Rows are points. Two turns around zero, p and q, are shown by what they do to some points. Where does a point land after both, in the order given? Backwards means that the second turn is done in reverse. Each puzzle has new turns, and all numbers are rounded.

Turn p:
0.009; -0.017; -0.064 => -0.003; -0.030; -0.060
-0.042; -0.012; 0.042 => 0.004; -0.019; 0.057
-0.004; -0.004; -0.016 => -0.004; -0.012; -0.012
0.043; 0.013; 0.049 => 0.025; 0.058; 0.020
-0.006; 0.020; -0.011 => -0.023; 0.003; -0.005
Turn q:
-0.009; 0.020; 0.009 => 0.008; 0.021; 0.007
-0.037; 0.014; -0.028 => -0.036; 0.032; -0.005
0.011; 0.024; -0.025 => 0.002; 0.017; -0.032
0.035; -0.058; 0.044 => 0.026; -0.070; 0.030
Where do these land?
q, then p backwards: -0.017; 0.031; 0.010 => 0.023; 0.014; 0.025
q, then p: -0.003; -0.030; 0.032 => 0.036; 0.002; 0.026
q, then p: 0.021; -0.001; -0.040 => -0.012; -0.030; -0.031
p, then q: -0.017; -0.049; -0.008 => 0.002; -0.052; -0.006
p, then q backwards: 0.051; -0.002; -0.026 => 0.027; 0.041; -0.030
q, then p: -0.035; 0.052; 0.032 => -0.031; 0.060; 0.020

Turn p:
-0.019; -0.008; -0.004; -0.016 => 0.013; -0.016; -0.014; 0.008
-0.052; 0.012; 0.008; 0.061 => -0.068; -0.019; -0.039; -0.008
0.009; -0.051; -0.020; -0.019 => 0.024; 0.002; 0.007; 0.053
0.041; 0.049; 0.040; -0.008 => 0.004; 0.009; 0.044; -0.061
0.021; -0.001; -0.024; -0.018 => 0.026; 0.024; 0.002; 0.007
Turn q:
0.023; 0.019; -0.028; -0.039 => -0.038; 0.013; 0.040; -0.005
0.020; 0.032; -0.031; 0.036 => -0.034; 0.030; -0.032; -0.024
-0.036; 0.009; -0.018; -0.027 => -0.028; -0.035; 0.010; 0.019
-0.023; -0.029; 0.002; 0.019 => 0.022; -0.029; -0.019; -0.010
0.044; -0.033; 0.050; -0.037 => 0.055; 0.027; 0.055; 0.007
-0.029; 0.002; 0.025; 0.047 => 0.023; -0.007; -0.054; 0.015
Where do these land?
q, then p: -0.014; 0.019; -0.003; 0.018 => -0.004; 0.012; -0.026; 0.009
q, then p backwards: -0.043; -0.014; -0.033; -0.051 => -0.017; -0.030; 0.067; 0.010
p, then q: 0.025; 0.034; 0.000; 0.028 => -0.022; -0.006; 0.012; 0.044
p, then q: 0.026; 0.049; 0.039; -0.004 => 0.011; -0.003; 0.052; 0.042
q, then p: 0.014; -0.033; -0.007; -0.036 => 0.006; -0.031; 0.040; -0.004
q, then p: -0.008; -0.055; 0.004; 0.045 => 0.051; 0.034; 0.023; 0.029
